Each wall is flat, endless, passes through zero and stands at right angles to its row. A trip goes straight from one point to another. Which walls does it cross, in order?
In the rows, 128 means zero.

Walls:
(1): [ 81 118 220]
(2): [ 55 124 118]
(3): [150 115 108]
(4): [105 152 146]
(5): [117 155 108]
(6): [115 119 116]
(7): [113 169 150]
Trips:
[125  80 134] to [169  79 116] -> 2, 1
[176 115 130] to [150 115  39] -> 6, 5
[155 175 140] to [165 126  71] -> 3, 4, 7, 6
[127 127 110] to [181 122 127] -> 2, 6, 5
[ 98 127 149] to [109  77 133] -> 7, 4, 3
[129 147  78] to [177 108 119] -> 2, 6, 5
[121  78 108] to [119 100 147] -> 1, 3
[109 113 166] to [ 94 166 155] -> 5

Walls:
(1): [139  68 143 170 111 168 106 109 118]
(2): [152  77  98  97  96 119 164 113 126]
(3): [118 127 118 104 118 153 121 221 134]
(4): [168 121 124  77 189  85 144 173 115]
(5): [126 172 104 131  99 192 134 154  98]
Trips:
[173 139 129 103 102  44  91 120 113] to [176 125 134 124 110 140 197  97 100] -> 5, 1
[155  39  87 100  95  82 112 127 149] to [101 113 132  94 161 106 137 132 102] -> 1
[134 128 172 124 105 132 144 103 128] to [104 193 149 123 161 137 149  86 143] -> 2, 1, 5
[120 125 141  89 197 154 167  53 107] to [ 68 143  96 151 144 159 141 157 147] -> 2, 5, 4, 3
[202 195 105 125 110 174 161  80  65] to [142 128 133 143 126 176 137 152 106] -> 1, 3, 2
[111 111 145 111 135 125  93 118 140] to [ 83 100 113 156 120 168 136 105 164] -> 2, 5
[133 174 145  95 158 139  54 141 106] to [ 62  87 139 120 178 145  95 159 123] -> 5, 1

Walls:
(1): [122 106 142 136 116 140 110 144 163  71  72 134 156 152 115 122 122 151]
(2): [148  83 196 145 149 132 151 169 134 153 158 100 162  92 133 138  50 143]
(3): [182 182 130 107 141 127  85 102 148 150 176 117 101 162 105 105 153 161]
(4): [129  90 129 172 102 184  68  63 120  90 155  96 204 154 136 112 172 135]
(5): [187 143 114 127 155 159 131  64  77 104 101 134 116 150 121 117 148 185]
(6): [139 160  83  53 184  99 140 141  73 101  81  95 106 173 154  79 100 141]
Trips:
[150 184  86  87 164  81  84 130 149 156 138 164 161 144 117 108 102 154] to [111 137 183 206 126 138 148  88 101 111  99  94 137 143 112 135  74 145] -> 1, 2, 4, 3, 6
[163 166 157 150 156 154 101 157 143 157 113 122 108 103 137  86  98 195] to [114 155 138 105 200 153 111 144 208 131  94 106  90  93 114 144 122 109] -> 5
[142 146  97 108 141 163 123 136 125  97  89 126 107 111 134 151 107 148] to [156  76 218 174 125 116 156 168 135 159  95 152  42 129 168 135 157 186] -> 2, 6
[166  91 186  97 131 143 190 116 159 153 134 145 131 157  17 147 147 153] to [102 158 111 132 109 122 177  87 116 151  98 109 117 138 147 106 106 119] -> 1, 6, 2, 3
[114  99 110  86  84 172 125 149 172 114  89  73 126 146 123 155 145 167] to [169 114 161 132 196 132  78 126 156 146 130 126  93 109 115  47  71 190] -> 5, 3, 2, 4

Walls:
(1): [105 104 111 115 125 124  98 114  94  81 135 139 108 146 129 186  58 102
 103 135 153 101 115 111  61 197 175 163  90 105 146 125 178  71 173 147
 135 115 144 126 111  98 128 129 139 144 118 195]
(2): [163 120 153 114 125 141 149 162 123 100 175 150 154  58 148 149 132 141
  94 153 131 140  94  96  96  87 122 140 174 142 181 101 126 119 106  69
 103 136 201 111 125  97 115 113 133 152 120  84]
(3): [149 103 141 154 103  84 170 138 145  77 100 157 154 120 123 125 131 148
 147  83 156  79 121 196 129 121 146  93 128 105 142 151 137 118 189  66
 164 152 162  78 102  95 158 129 158 141 101  66]
(4): [106 119 176 101 149 157  68 113  83 107 148 177 162   8 147 133 112 108
 137 136 121  88 151  97 158  72 172 148 151 177 155  63 143 165 112 171
  76 149 149 124 110  84  96 107 145  84 100  96]
Trips:
[144 114 148 144 129 101 165 117 103 105 177 108 135  80 155 112 138 122
  83 149 147 105 121  82  94 117  98 101 124 120 162 101 168 198  67 108
 112 145 164 111  91 126 167 101 132 163  82  48] to [202 129  95 101 165 116 137 138  85 190  96  93 147  93  82 133 154 122
 190 173 118 178  88 185 183  96 176 152 131 171 147 130 141 116 130  64
 169  72 131 133 140 130  84 190 134 146 186 107] -> 4
[177 143 128  76 118 123 145 137 137 117  77  91 124 150 119 115 117 118
 172  92 113  75 107 150 151 160  98 159 153 133 143 101 114 162 117 140
 103 152 111 161 160 188  88 110 141  72 174 142] to [ 56 166 126 137 138 128 112  95 130 132 100 106 177 156 156 143  59 123
  96 220 107 179 110  97 186 106  83 115 153 103 154 108 132 145  65 125
 143 128 172 111 154 129 165 110 112 137 143 103] -> 4, 2
[111 108 134 129 114  98 102 141 144 139 138  95 113 157 134 116 127 143
 146 146 136  94 110 132 116 139 163 131 156 131 115 103 153 206  95 147
 158 158 103 114  93 131 109  87 105 156  89 106] to [153 142 147 109 116 168  97  87 100 122 131  96 121 175 175 175 167 191
 144 111 138 205  87 132  34  87  88 146 159 100 118 174  67 184 196  95
 163 127 144 157 155 120 103 111 114  42  79 124] -> 4, 3, 2
[146 172  70 130 107  98 172  78 103 127 123 121 154  81 160  67 135 162
  63 132 145  76 141 113  71 150 165 178 132 127 142 138 115 112  69 124
 144  89 106 122 115 126 105 127 112 132 173 145] to [108  96 168 115 175  92 149  63 178 121 162 201 185  64 114 112 106  96
 154 165 114  95 158 143 159 192 109 151 147 148 105 118  95 105 123  69
 147 169 125 114 127  75  79 147 132  88 161 129] -> 4, 3, 1
[151 158 114 144  88 162 128  84 148 121 172 167 145 225 148 181 178  72
 122 136 112  87  92 101 119 147 153 149 132 145  78 159  87  95 176 147
 238 136 155  87 139 149 155  90 152 125 141 189] to [ 96 168 153 129 136 185 159 173 101 145 150 106 108  95 148 166 128 129
 108  95 153 131 109  87 167 191 119 113 122 109 105 144 140  98 131  98
  73  76 168 138 145 135 107  87 152 142 122  57] -> 2, 3, 4

Walls:
(1): [ 83 105 212 120 164 151 127 128 140 136 113 159 165 131 112 118 135 156
 116 156 179 148 165 134 151 159 125  84 104  92 158 106  84 172 175 144
 108 120 103  62 127 114 115 136 141 120  37 153]
(2): [130 114  54 124 128  82 139 166  90  99 148 127 171 119 169 118  99 159
 121 106 119 121 107 170 125  93 111 145 133 127 107 105 152 124 125 125
 118 152 173  94  72 136 117 173  74 110 103 156]
(3): [ 97  75 158 114 165  97 126  89 122 174 148 114 173  91 139 130 133 122
 118  86 133 110 111 120 103 133  80 128 141 113  75 200 156 168 104 101
 106 106 188 112 160 118 132 171 101 148 171 103]
(4): [131 143 102 137  68  76 144  84 135 122 102 127 105 136 132 149  95 101
 114 136 147 110  92  68  83  76 112 115 121 149 134 152 110 155 130 126
  90 143  97 113 141 136 123 123 156 101 138 172]
(5): [102 110 156  94 155 178 152 107 127 106  68 139  68 170  94  96 172 149
  38  82 159 111 112 145 147 158 120 118  92  97 128  39 116 161 150 144
 108 168  37 145 102  88  96 114 112 118  97 190]
Trips:
[105  87 183 108 177 115 133 165 151 115 109 122 142 131 152  84 183 160
 150 147  86 128 107 122 126  79 160  74 116 102 162  96 102 107 142  93
 153 122 152 107  95 120 127 141 142  76 121 145] to [140  59  85 149 103 187 146 143 110 134  92 124 161 106 140  56  73 155
  96 156 139 175  91 175 156 125 137 109 171 151 154  56 122 133 136 146
  91 120 135 133 138 102  99 155 152  98  94 119] -> none
[144 124 109 103 186 100 164  92 105 104 139 187 124 131 162 166 111 156
 124 181 110  96  94 112  85 141  74 118 136 179 108 151 103 167 146  80
 119 167 113 137 199  99 125 102 121 133 157 117] to [122 114 144 115 123 118 129 168  58  78 165 118  98 160 103 200 149  98
  81 128  99 112 141 211  98  75 115 159 100 187 149 146 127 141 145 137
 137 160 143 169 109 121 129 127 160 159  78  90] -> 2, 3, 5, 4
[105 134  95 181 160 169 117 103 155 175 157 157 129 124 102 108 152 134
 111 197 103 141 182 112 168  99 148 162 155 159  77 141 176 135 135 169
  43  86 129  90 101 121 111 158 178 130 146 117] to [160 134 122 131 113 155 149  86 115 116 105 173 132 134 199 136 126 179
 158 110 129 123 178 110  57 109 122 142 105  98  88 115  59 122 120  77
  87 133 152  86 153  90 149 133 150 154 161 141] -> 4, 2
[132  92 110 113 124 149  97 178 172 136  99 137 141 115 118 170 147 104
  94 102  79 135 141 142 133 109 145 103 162 143  78 170 128  78 140 125
 117 136 116 143 168 160 176 121  89 129 146 158] to [ 94 114 129 120 123 114  77 156 120 130 128 115 112 159 156  70 173 123
 152 101 106 178 209 161 144 155 110 137 147  97 147 163 104 185 116 135
  89 165 123 109 106 139 109 179 128 175 128 127] -> 2, 1, 5
[103  64 176 220 105 134 180 147 162 130 125 124  93 145 130 154 152 130
 177 102 142 108 165 145 178 172 136 124 107 132  66 110 154 182 191 114
 123 109 145 160 130 123 102  89 148 127 108 120] to [175 118  51 139 134 159 136 192 116 158 189 157 147 133  89 152 100  71
 121 125 104 137  92  95 117 162 118 173 102 132 185  52 181 183 164 163
 101  52 127 118 162 108 116 138 122 123  93  98] -> 3, 2, 5, 1

Walls:
(1): [120 167 166 131  98 149 118 130 141 132 126 107 133 169 155 159 207 133
 152 141 120 179 131 100 139 142  68  93 112  98 126  89 113 144 171 184
 168 141 132 116  88  84 167 140 151 102  92  81]
(2): [137 120 149 140  93  92 189 139 123 113 111 136 172 134 136 132 148 126
 119 128 172 168 111 110  98 106 116 120 143  92 121  98 117  92 154  53
 154  85 127  94 176 130 207 154 165 156 130 161]
(3): [170 131 129  93 191 108 118 143 102  82 121 100 137 108 171 174 125 163
 158 139 109 142 115 127 149 128 105 139 109 166 110 169 144 134 145 123
 143 181 209  75 139 115 197 138 137 128 103 185]
(4): [142  98 137 120 156 159 102 111 117 110 116 135 137 121 101 106  98  85
 181  89 127 170 105 162  95 159 170 149 173 146 127 143 142 160 112  97
  95 121 169 104 123 136 129  63 121 145 119  70]
(5): [221 102  99 112 156  95 120 101  90 111  56 146 140 134  91 126 121 135
 127 162 109 135 188 170  99 123  90 152 213 111 180 112 129 103 129 142
 140 154 113  93 162 151 168 118 140 146 124 111]
(6): [167 140 156 156 116 158 183 154 109 132 105 127 142 127 113 121  76 132
 147  74  94 102 126 114 172 128 123 154 183 127 126  82 170 144 112 128
 160 113 148  72 125 143 103 158 127 102 177 151]
(7): [ 85 113 143  72 151 137 122 123 164 121  99 166  96 126 156 197 124  97
 109 164 189 170 143 125 226 152 108 148  78 156 110 124 116 101  93 181
  96 156 155 110 178 183 168 176  84 129  91  57]
(8): [102 152 140 170 165  50 129 144 150 116 107 143 166 103 116 111 172 105
 177 134 179 125 152 137 104 122 112 109 104  63  82 177  96  90 131  99
 134 149 118 174 126 203 108  92 155 154  84 159]
Trips:
[152 159 141 118 109 159 139  92 103 122  82 145 117 111 196 115 128 131
  97 143 183 150 152  55 157 126 119 112 174  99 139 156  67  92 143  83
 159 131 125  77  64  89 147 111 101  53 118 114] to [142 216 132  92 134  66 168  78 194 119  73 129 190 106 135 115 159  98
 111 182 170 112 181 133 126 130 141 128  48  61 155 153 106 104  83 141
 163 146 141 141 100 113 180  63 154 127 104  85] -> 6, 8
[168 217 111 129 125 139 139  93 157 118 124  90  71 129 128 114 147 164
 165 111 175 129 112 123 118 108 106 186 157 113 115 105 128 128 181 195
 121 107 157 148 141 128 125 135  86 123 158 140] to [121 133 129 113 117  92 109 114 165  96 116 125 138  78 166 132  63 126
 113 105 108  92  81 142 162 138 110  80 101 152 139 113 126 156 121 164
 150 118 123 129  81 101 159 146 135 210 121  66] -> 7, 5, 6, 4
[139 153 163  55  95 204 124  91  26 113 120 167 113 164 171  99 116 133
 110  65 128 151 147 137 145 149  99 111 176 136  93  82  79  81 144 140
  72 156 107 206 152 111 103  95 163  98  98 141] to [118 106 138  88 106  69 152 102 143 161 139  99 110 115 184 138 142 125
 153 176 144  98  98 100 105 168  32 167 152 150 116 175 106 115 111 144
 145 123 166  93 175 164 117 146 136 117 143 146] -> 4, 3, 2, 8
[162 117 131  73 124 134 136  96  94  26 154 135 116 200 113 107 137 136
 131 159  99 114 215 149 124 143 112 149 144 120 145 138  91 135 170 174
 162 116 146 103 131 128 128 188 162 119 128 164] to [ 74 131  97 118  82 175 112 128  67 152  90 170 144 102 140 104 117  72
  84 155  63 137  95 127 118 147 123 122 109 110  83 128 181 134 128 167
 169 119 104 134 153 133  50 124 145 205 146 170] -> 2, 3, 1, 5
[128 170 141 133 150 154  89 194  81 104 121  92  68 107 129 114 176 119
 149 131 142 171 114 136 114  75 160  90  60 186 119 152 147 146 144 162
 111 147 175 136  52 134 160  79 145 128 143 183] to [138 146 191 105 147 136 123 156 136 146 138 129 153  75 152 125 216 122
 152 166 168 128 146  73 124 146 130 153 106 104 120  79  64 120 174 186
 146 177 123 139 185  92  75 162 134 118 118  66] -> 4, 7, 3
[103 109 165  92  52  29 109  57 106 135 112  96 153 160 141  90  66 118
 169 170  93 134 129 141 105 114 134 105  79 158 180  98 141 129 105  89
  76 129 128 117 120 157 158  73  98 129 186 100] to [ 88 117 139 132 120  87 117 123 115 128  70 182 143 109 116 103 105 159
  79  92  68 112 100 105 147 141 161 165 152 182 127 102 100 164 133 141
 138 130  83  93 142 114 147 112 133  97 154 141] -> 6, 2
[133 110 129 172 136 182 104  74 210 126 119 140 153 114 104 131 108 110
 203 173 139 103 118 133 143 126 106 170 155  83 108 158 128  87 156 138
  98 148 121 104 112 142 115 133 112 141 188 135] to [148  92 131 124 162 184 114 111 117 152 129 133  86 151  66 151 102 114
  80 126 148 112 104 126 190 118 153 155 122 101 167 125 192 143 171  69
 134 121 153 142 144 129 152  81 181 105 156  82] -> 8

Walls:
(1): [149 168 130 134 107  71 115 105  62 139 106  87  72 127 115 133 118 125
  93 188 118 155 144  89 161 126 124  81 157  65  86 135  94 118  94 137
  80 136 147 162 111  95 155 130 148  62 127 136]
(2): [108 125  80 114 127 161 128 143 161 145 123 185  57 160 143  96 102 115
 100 113 161  88 108 157 136  85 144 101  59 118 114 140 123 165 122 135
 104 177 195  90 111 111 108  87 148 116 211 124]
(3): [111 110 130 107 121 113 123 155 159  51 112 164 128 134 121  88  41 204
  77 122 119 137  93 139 115  83  93 139 160 110 195 107 121 195 111 187
 100  96  94 103 105 184 118 148 143 188 118 109]
(4): [127 132 130  89 119 195 130 141 141 140  82 129  58 156  84  87 179 171
 145  98 120 172  88 108 120 160  90 140 131 122 110 148 101 221 142 108
 129 140 101  97 130 101 149 105 162 160 156 206]
(5): [101 132 128 160  99 146 118  81 150 149 137 124 144 142  88  88  86 147
 147 138 173  89 155 153  92 114 170 155 147 128 100 132  57 129 176 142
 117 141 114 131  74 145  97 108 176  99 117  91]
(6): [126 115 114 201  89 139 109 127 131  77  85 148 104 132 146 166 120 108
 116 105 121 152 128 170 102 113 107  97 154  82 154 205 123 160 138 144
 169 134 128 154 150 178  81 126 146 119 158 203]
(7): [128 120 108 105 101 134 134  97 170  28 136  83 138 128 116 137  76 120
 143 108 150 116  98 125 129 117  84 139 133 182 121 166 105 184 118 150
 202 123 139 148  90 150 120 101 118 115  61  92]
(8): [141 150 124 129 124 177 104 129 110 120 104 119 145 155 101 155  78 175
  41 142 120 122  81 104 125  90 103 130 104  93 103 153 103 119 128  96
 155 171 120  85 147  54  61 155 148 144 196 180]
(9): [182 170  79 124 118 111 109 141 163 136 100 120 114  96 112 141 138 164
 152  98 172 182 112 133 115 108 108  35 135 143  96 121  95 150 105 107
 133 186 135 146 155  97 116 156  59 163 121 105]
(10): [186 113 129  98 109 120 161 140 136 136  99  90 136 149 165 134 139 185
  98 106 137  69  74 126 187 116  96 108 182  85 200 175 137 121 171  79
  87 157 121 165 122 142 154 121 191 150  98 148]
(11): [128 154 141 149  78 112 175 147 100 116 156  89 135 144 123 139 123  67
 112 162 131 110 193 150  88  90 152 200  98 143  84 136 176 202 127 152
 114 125  99 138 127 123 129 139 165 123 127 100]
(12): [ 94 145 135 101 123 154 119 138 130 140 111 133 125 142  95 149 172  75
 120  75 160 117 102 138 114 116 103 120 135 101  91 164 159 102 187 145
 163 152 142 138 104 113 128 111 112 135 111 163]
Trips:
[128 101 109 162  94 136 154 113 155 182 150 175 141 134 153  90 119  59
 164 164 157 152 154 151  82 163 127  99 180  93  94 180  99 106  87 129
 138  88 100 144 137  71 199 190 111 188 112 144] to [125 199 102  94 121  72  94 127 180 166 177 168 134 135  76 145 129 160
 150 142 111 148 109 186 161  68 128 133 153  87 102 112 144 160 110 116
 105 147 123 148 143  93  94 133 185  61 143 102] -> 12, 6, 2, 8, 3, 10
[ 77 204 161 144  91  94  89 137 139 157 122 117 145 110  86 123  74 101
 124 136 128 137 130 141 130 105  89  69 120 130  71 181 129 101 134  97
 141 150 155 129 121 165 150 138 147  73 119 133] to [120 104 168 115 150  79  93 140 129  92 104 123 113 114  96 115 145 104
 118 158 144 158 105 188  95 147 113 164 138  31 105  61 128  73 177  84
 132 155 164 117 132 127  99 133  99 122 112  93] -> 11, 2, 7, 6
[145 168  67 111  71 127 163 139 112 112 110 133  89 155 149  97 149  87
 132 107 140 125 150  78  82 173 107 204 135 118 120 190 100 162 141  94
  59 134 143 174 207 124  72 131 202 106 156 102] to [113 149 139  31 139 145 115  85  98 134  62 140 116  95 130  87 162 153
 135 117 140 177 112 122  56  95 154 124 129 124  88 237 126 138 149 157
 171  85 102  97 119 103  59 175 116 158 155  88] -> 12, 9, 7, 10, 3, 1, 11

Walls:
(1): [ 98 147 113 134 147 167 132 106 177 136 132 122 120  93  84 110 126 124
 108  76  81 107 129  79 159 133 105 147  97  96 135  99 125  88 130 122
 127 146 139 134 148 108 161 118  95 137 139 122]
(2): [130  79 130 119  87 132 168 143 164  78 103 122 146 179 105 121 160 130
 110 136 123 162 120  70 146 186  99 163 121 107 123 120  57 128 102 111
  94 119 144 173 137 150 182 102 112 107 112 133]
(3): [118 117 101 166 140 137 115 123 107 143 169 135 141 109 121 133 165 121
 147  87 163 115 126 138 111 128 136 118 105 141 131  92 102 114 160 138
 142 115 132 111 114 153  97 187 123 109 155 155]
(4): [172 119 134 151 141 131 165 119 151 171 144 148 100 113 126 135 126 104
 130  80 128 127  94 162 155 119  90 108  68 125 166 128  90 137 135  96
 143 118  82 109 125 101  72 119   7 126 109 150]
(5): [122 150 132 123 121 173 159 166 131 109 188 146  77 139 178 189  79 159
 135 137 120 131 147 174 131 136 155 136 130 143 149 132 107  96  83 149
 138 150 106 103  76 121 125 133 127 140 114 124]
(6): [163 149 133 141 100 121 129  96 102 107 123  77  65  97  83 142 136 117
 177 110 122 105 109 127 119 120 125  97  89 150 149 162 149 217 127 123
 149  67 123  96 148 177 108  98 160 118 105 146]
Trips:
[116 196 115 171 143 126 161 132 169  94 151  70 124 183 136 176 137 122
 107 127  99 109 124  99 127 154 186 137 153 118 128 122 143 146 110 160
 125 146 101 109 128 128 111 118 103  94 118 122] to [128 129 159 178 123 198  79  90 133 136 149 146 125 153 126 158  90 107
 112  99 115 174 139 128  99 109  55 104 121 110 109  91 175 151  71 108
 174 101  85 129 146 128  95 127 160 189  95 141] -> 4, 2
[149  89  74 142 114 123 105 201 135  96 106 120 162 179  86 151 130 151
  83 123 166 156  98 126 128 141  76 127 143 149 142  85 104 141 151 175
 133 125 151 115 138 126 121 123 129 103 131 106] to [158 177  79 142 145  77 112 145 100  94  69 143 135 108  92 146 131 128
 161 106 124 147 130 135 149 140 101 149 131 135 172 126 168 175  82 157
 142 144 143 124 132 119 164 104 166 128 112 113] -> 6, 3, 2
[ 88 122 169 119 131 146 109  96 151 143  81 162 149  91 129 149 134 106
 149  76 109 182 110 148 154 132  72 124 136 108 135 126 110 217 117 130
 148 141 115 167  89 107 172 113 162 134 124 138] to [134 112  79 137  73 145 158 105 131 122 108 140 100 129 144 136  85 157
 109 120 127 135 124 169 119 122  73  99  96 112 110 118 141 168 159 117
 139 134 111 107 148 148  93  97 157  92 102 123] -> 1, 2, 5
[109 163 112 119 156 155  83 106  98 111 117 167 122 158 121 140 128 123
 141 130 188 109  92 138 140 152  90 108 122 133 154 155 118 118 127 149
 116 160  85  82  83 125 134 130 154 117  96 181] to [184 150 124 159 105 134 112 117 124 125 110 133 162 162 124  75 104 117
 176 128 148 147 169 100 104 127 200 188 155 101 129 153 125 126 131 144
 144 163 113  62 138 110 108  84 166 113  90 125] -> 4, 3, 5

Walls:
(1): [135 108 106 118 150  99 146  87 126 154 153 184 137 111 144 189 145 118
 139  93  90 116 137 144 123 137  85 126 161  46 136 120 132 140 132 151
 106 119  76 147 114 117 105 119 102 108 185 112]
(2): [147  51 168  92 157 131 139 152  87 105 130 127 122  81  75 130 139 143
  94 130 143 155 131 122 135 147 161 168  80  60 150 122 101 101 140 140
 194 160 129 174  95 123 134 119 122 120  84  98]
(3): [132 112 154 105 171 126 134 111 166 170 139  97 137 162 123  80 133  82
 155 107 127 115 128 181 136 127 104 199 122 131 133 150 137 186 149 129
 144 121 137 163 101  79  67 135 115  60 115 140]
(4): [ 66 143 108  79 106 117 131 125 160 201 138 109 149 112 143 158 119 144
  95 108 138  99 148 168 117 152 137 126 131 122  99 138  83 120 175 101
 120 162 144 138 132 128  63 117  95 132 128 165]
(5): [ 66 123 159 162 117 116 101 161 132 162 152 121 100 111 103 141 177 159
 173 156 147 174 126 128 137 172 153 138 137 135  98 111 124 101 135 117
  67 135  75 159 118 134 131 181  92 136 118 124]
(6): [ 64 103 144  96 130 116 168 116 110  84 151  53 127 108 158 179 113 144
 117 129 121 165 150 136 145 118 110 108 104 112 203 171 177 117 148  47
 165 199 145 182 125 115 126 146 115 165 108 129]
(7): [ 69 146 138  57 131 130 166  58  96 130 128 111 158 142 125 119 103 163
 121 117  96  80 131 103 111 125 173 104 197  59 131  99 139 152 168 124
 118  67  73 130 119 129 149 171 140 133 144 133]
Trips:
[144 127 124 113 165 108 128 144 129 173 127 134 123 141 151 145 113 104
 120 140 155 105 107  90 115  96 130 123 117 106 167 145  91 135 131 137
  54 165 141 158 166 120  60 108  57 144 138 108] to [131 127  63 173 145 168 151 101 162 116  96 104 138 127  99  60 129  78
 142 133 121 126 134 118 109 132 113 113  90 128 190 134 118 172  51 177
 105 166 107 100 182 141 163 142  70  98 106 117] -> 5, 6, 4, 1
[157 172 148 127 126 139 124  65 106  85 185  93 140 115 136 121 145  94
  86 106 153 127  97 174 181 124 145 161  20  96 149 122 124 116 186 164
 104  99 168 178 176 129  54 160 179  98 162 146] to [128 109  74 146   7  84 112 151  76 136 118 179 100 132 130 111 131  81
 173 114 117 101 169 131 124 173 112 108  73 124  89 118 115 186 140  67
 135 163  93 165 165 121 127 124 113 155 166 105] -> 2, 5, 3, 6
[ 59  83  87 143 148  70  87 133  69 114 156 116  79  94 192 107  91 123
 152 121  93 131 121 132  80 124 164 164 113  97 102  70 129 147  97 131
  81 115 147 123 166  89 140 106  85 115 171 146] to [148 113 128 137  74  98 187 122 126 124 127 125  96 202 129 128 155 182
  84 120 134 147 120 164 116 210 121 108 158 153 128  90 133 132 131  98
 121  70 136 135 113 124 156 143 102 157 119 102] -> 4, 1

Walls:
(1): [126  94  93 164 235 156 164 189 198  97 122 158 156  96 126 121 123 128
 158 117 119 178 138  87  94 128 100 180  94 169 120 129 166 114  87 105
 143 153 150  93 167 165 174 148 181 130 116  81]
(2): [159 112 138 144  96 157 172 194 112 144 120 171 100 115 133 156 180 142
  88 146 184  84 129  87 124 140 104 155 148 125 175 147 118 159 172 185
 144  94 141 133 137 139  93 118 148 145 116 159]
(3): [ 76  95 142 118 169  76  78 150 160 150 159 197 103 129  67 119 111 105
 156 107 155 128 120 185 124 171  86 158  58 119  85 130 128 107 127 197
  64 157 164 170 191  94 166 127 156 102  72 129]
(4): [134 168  66  92 126 166  98 191 132 122 110 202 163 216  92  92 117 209
 104 105 161 122 177 103 132 153  79 162 109  67 124 108 130 169 126 121
  91 162 130 139 116 133 176 104 113  68  86 166]
(5): [ 84 124 180 185 135 151 108  60 185 123 171 155 155 201 134 113 107 101
 112 131  88 129 136 129 235 151 122 165 134  69 116 174 112  80 112 152
  80 134 137  91 116 156 111 119  83 154  99 172]
(6): [ 70  79 100 142 159 126 161 135 112 117 114 146 151 128 185  99 122 107
 126 141 171 118 135  79 159 111 164 170 123 119 110 211 141  98 144 107
 159 104  74 130 113  83 124 171  80 124 135 131]
(7): [150 108 135 125 133 118 165 161 103 150 183 116  93 165 160 144  96 104
 157 170 158  53 116 156  52 176 153 135 162 116 126 118 143 192 129 150
 163 159 154 127 126 136 158 122 130 137 220 104]
(8): [145 138 113 150 115 164 146 116 114 105 119 104  91 105  91 117  87  85
  86 156 119 152 173 148 126 138  91 151  96 171 159  98  93 166 162  91
 110 135 113 145 144  69  87 123 128 110 102  57]
Trips:
[189 185  96 108  94 126 157 173 185  79 110 129  77 163 172 135  91 101
 108 120  58 120 139  63 137 116 125 143 113 120 151 172 110 109 164 167
 121  90 135 140 131 201 149 134 143 126 128 107] to [126 122 135 116 101 118 142 126 111  71  39  74 172 130 152 122 105 191
 162 135 165 111 101 127 145 114 139 113 134 146 150  98 195 137 178  62
 158 125 125 103 137  35 189 141 131 218 111  88] -> 5, 6, 4, 2
[153  72 151 159  83 144 123 114  63 135 152  63 124  74  97 117  98 105
 153 123 172 170  53 126 170 108 145 121 113  89 111 159 134 122 180 123
 134 178 112 156 144 144 151 166 134 103 137 107] to [127 126 134 126 142 174 190 116 110  88 167 126 183 172 145 184 127 165
 132 137 204  75 164 169 150 171 163 164 148 179 127 146  99 127 187 154
 102 123 108 151 123 106 126 179 165 124  86 116] -> 2, 5, 4
